Each row of a before or after table is a point. One or more steps were done to the points. Then noise was added and the rows were shuffled. The steps act on columns, c1 being the first. Name the steps. A step turns or swaps two columns, mirrors them in a line or flattens them onto one, adds a multiple of one to another, or multiplies or shifts one. Angles are multiples of 10 degrees, from the lower column toward the higher: turns from -170 to 170, lines from 10 to 170 but not 90. Use the fewest steps. Two steps may share a column if one is a turn and the other turns, adds or multiplies; they go together, in the order done. Otherwise the lowest column goes first.

Before, 11 rows:
-.69 .24 .79

-.24 -.08 .44

-.25 -.32 .06

.28 .49 .21

-.01 -.05 .02

.34 -.14 .00

.50 .51 -.16

.50 .04 .36

-.39 -.08 .42

.05 .32 .22

.46 .02 .05
After (11 x 3):
.20 .19 .34

.07 -.39 -.13

-.98 -.46 .17

-.34 .17 .21

-.37 -.45 .06

-.38 -.31 .18

-.28 .44 .41

.05 .14 .60

.02 -.03 .00

.06 .70 .18

.32 .15 .24
Steps: turn c1 and c3 by 40 degrees; turn c1 and c2 by 40 degrees

Before, 11 rows:
-.25 .02 .16 -.07 -.16 -.34

-.38 .16 -.10 .19 .21 -.01

.32 .00 -.26 .09 -.02 .02

-.06 -.06 -.14 -.67 .45 -.32

.27 -.18 .42 -.16 .83 .02

-.10 -.33 .57 .28 .45 -.33

-.55 .25 .04 .30 .09 -.41

-.44 -.33 .02 -.17 -.14 -.57

-.37 -.56 .31 .13 .02 -.67

-.04 .09 -.19 -.49 -.08 -.01

-.56 -.64 .57 -.20 .16 .20
After, 11 rows:
.01 .04 -.08 .48 -.07 -.01

.38 .24 .17 -.11 .19 .04

.32 -.36 -.10 .17 -.16 .62

.54 -.91 -.58 -.13 .14 -.08

-.23 -.39 -.49 -.03 .84 -.07

.21 -.09 -.17 -.03 -.13 .36

.03 -.49 -.35 -.53 .45 .37

-.30 .09 .24 .08 .01 -.07

.44 .32 .14 -.27 .08 .50

.00 -.18 -.20 .64 .46 .31

.20 -.67 -.21 -.28 .02 .74
Steps: turn c1 and c6 by -170 degrees; turn c3 and c4 by -150 degrees; add 0.5 times c3 to c2

Before (10 x 9):
-.07 -.13 -.19 .17 -.30 -.02 .00 -.02 -.12

.20 .02 .30 .26 -.32 -.39 .11 -.08 .10

.15 .30 -.13 .35 .25 .30 -.28 -.02 -.19

-.40 -.01 .29 .04 .00 .07 -.18 .13 -.14

-.15 .31 .03 -.13 .12 .05 .06 .07 -.22

-.03 -.10 -.09 -.09 .25 -.13 -.24 -.03 .04

-.14 .10 .08 .23 -.05 -.32 .06 .38 .05

.01 .11 -.10 -.24 -.08 .27 -.40 .18 .10

-.17 .01 .01 .08 .35 -.12 .28 -.12 .94

.38 -.16 .07 .19 .61 .15 .47 .05 .79
After, 10 rows:
-.28 -.19 -.13 -.13 -.05 .55 -.01 -.02 .16

.00 .27 -.02 .02 -.41 .67 -.17 .15 .17

.64 .07 -.18 -.43 .35 .76 .46 .07 -.64

.11 .05 .29 .22 -.16 .65 .07 .06 .16

-.11 -.08 .12 .21 .03 .88 -.43 .20 -.19

-.06 .10 .11 -.25 -.14 .29 .05 .39 .03

.25 -.12 .28 -.26 .18 .90 -.29 -.04 .31

-.33 .32 .02 -.31 .20 .22 .13 -.09 -.03

.26 -.09 -.11 .08 -.01 .49 -.24 -.02 -.07

.33 -.01 .03 -.40 -.20 .48 .27 -.10 -.83
Steps: swap c1 and c5; swap c2 and c3; turn c4 and c9 by 160 degrees; shift c6 by .60

Before, 9 rows:
-.09 .28 .03 -.08 -.24 -.06 -.08 -.09 .37 .21 .23 -.13

.19 .08 -.35 -.26 .11 -.12 .01 -.30 .34 .52 .00 .04

.47 .41 .27 .16 .12 .13 .06 -.07 -.10 .21 -.30 -.73

.11 -.19 .16 -.01 -.03 -.33 -.26 -.08 .18 .18 .22 -.28

-.18 .11 -.09 -.06 .12 -.05 -.05 -.58 .38 .54 -.35 .07

.12 .25 .09 .18 -.03 .19 -.31 -.02 -.37 .21 .26 -.56

.51 .22 .12 .43 .16 .49 .03 -.18 -.08 -.11 -.16 -.56

.27 .16 .41 .25 .04 .37 .30 -.01 -.41 .13 .17 -.57

-.48 -.11 -.25 -.41 -.01 -.03 -.08 .02 .27 .27 .08 -.20
After, 9 rows:
.08 .03 .45 -.65 -.09 .13 .10 -.03 -.10 .15 .61 .04

-.08 -.04 -.04 .62 .25 -.22 -.27 -.11 .29 -.02 .11 .10

.00 -.11 -.10 .14 .19 .03 -.27 -.30 .28 -.24 .05 .00

-.31 -.05 -.12 -.06 .55 -.37 .01 -.04 .31 .14 .06 -.29

-.01 -.05 -.03 .16 .55 -.09 -.14 .30 .32 .17 .27 -.60

-.03 -.06 -.33 -.09 .18 .18 -.77 -.32 .22 -.05 .20 .03

.12 .11 .36 -.35 .10 .44 .88 -.35 -.43 .06 .47 .15

-.11 .02 .12 -.47 .20 .27 .18 .06 -.17 .12 .79 .24

.12 .04 .18 -.17 .24 .11 -.95 -.40 -.43 -.01 .40 .18
Steps: turn c1 and c4 by -120 degrees; flatten c2 and c9 onto the line at 100 degrees; swap c3 and c6; swap c5 and c10; multiply c7 by 3; turn c8 and c12 by 110 degrees; turn c8 and c11 by 110 degrees

Before, 11 rows:
.09 -.04 -.09 -.04 .07 -.18 .16 .24 -.14 -.08 -.19 -.09 -.06 -.15 .45
 .17 -.29 .02

.16 .16 -.20 -.18 -.06 -.01 .42 .00 .11 -.04 -.02 -.13 .31 -.05 .28 -.01
 .06 .42

-.27 .03 .12 -.08 -.15 .06 .12 -.04 -.17 .07 -.30 .03 -.33 .00 -.20 .10
 -.03 .02

.25 .19 -.08 .07 .57 -.15 -.01 -.10 .16 .10 .05 .21 -.29 -.03 .03 -.06
 -.22 -.01

-.01 .14 -.15 -.06 -.14 .10 -.09 -.03 .00 -.15 -.08 .12 -.46 -.21 .10
 .21 .01 -.03

-.13 .05 .18 -.29 -.01 .11 -.12 .37 -.02 .24 -.26 .16 .06 -.11 -.16 -.06
 -.13 .21

.17 .02 .05 .08 .00 -.02 .36 -.03 .28 -.01 -.27 .16 .16 .14 -.05 -.10
 -.33 -.13

-.15 -.16 -.08 -.07 .04 .03 .35 -.07 .24 -.08 .02 -.11 -.10 -.23 .14 .31
 -.14 .10

.02 -.01 -.10 -.12 .16 -.28 .19 -.23 .15 .26 -.21 -.10 .34 -.25 -.29 .11
 -.10 .08

-.22 .16 .12 .06 .00 -.07 -.10 -.14 -.15 -.35 -.02 -.12 .01 .10 .19 -.02
 .19 .03

-.27 .28 .27 .20 -.02 .08 -.25 -.24 -.11 -.02 .02 -.35 .11 -.04 .07 -.04
 .04 .01
After:
-.13 -.02 .17 -.28 -.07 -.22 -.11 -.01 -.30 -.33 .10 .07 .20 -.12 -.15
 -.08 -.12 .21

.06 .17 -.07 -.06 .03 .24 .17 .20 -.15 -.03 .19 .02 .02 -.14 .45 .16
 -.28 .00

-.27 -.23 .27 .19 -.26 .17 -.26 -.05 .27 .02 -.02 -.36 .10 -.06 .07 -.03
 .04 .01

.26 .96 -.07 .07 -.38 -.02 -.01 .52 .00 -.06 -.10 .25 -.31 -.06 .01 -.05
 -.23 -.02

.12 -.24 -.22 -.18 -.15 .12 .40 .01 -.05 .02 .05 -.10 .32 -.08 .28 -.02
 .06 .39

-.13 .19 -.06 -.07 .14 .06 .36 .46 -.06 .05 .01 -.12 -.10 -.23 .14 .29
 -.15 .13

.03 .32 -.07 -.15 -.06 .27 .18 .41 .11 -.30 .07 .08 .43 -.25 -.28 .13
 -.13 .07

-.01 -.34 -.15 -.05 -.10 -.15 -.09 -.01 .02 .07 .13 .00 -.45 -.20 .10
 .18 -.02 -.04

-.19 -.11 .12 .04 -.12 .14 -.08 -.33 .19 .29 .21 -.06 .02 .10 .18 -.04
 .17 .04

-.27 -.32 .12 -.09 .01 -.06 .11 -.08 .14 -.20 .25 .00 -.16 .01 -.17 .10
 -.02 .02

.16 -.04 .04 .09 -.01 -.07 .35 .77 -.10 -.15 .24 .12 .29 .12 -.07 -.08
 -.34 -.11
Steps: turn c2 and c5 by -110 degrees; multiply c2 by 2; mirror c6 and c12 in the line at 110 degrees; turn c8 and c9 by -120 degrees; add -1.5 times c17 to c8; add -0.5 times c11 to c13; turn c10 and c11 by -150 degrees
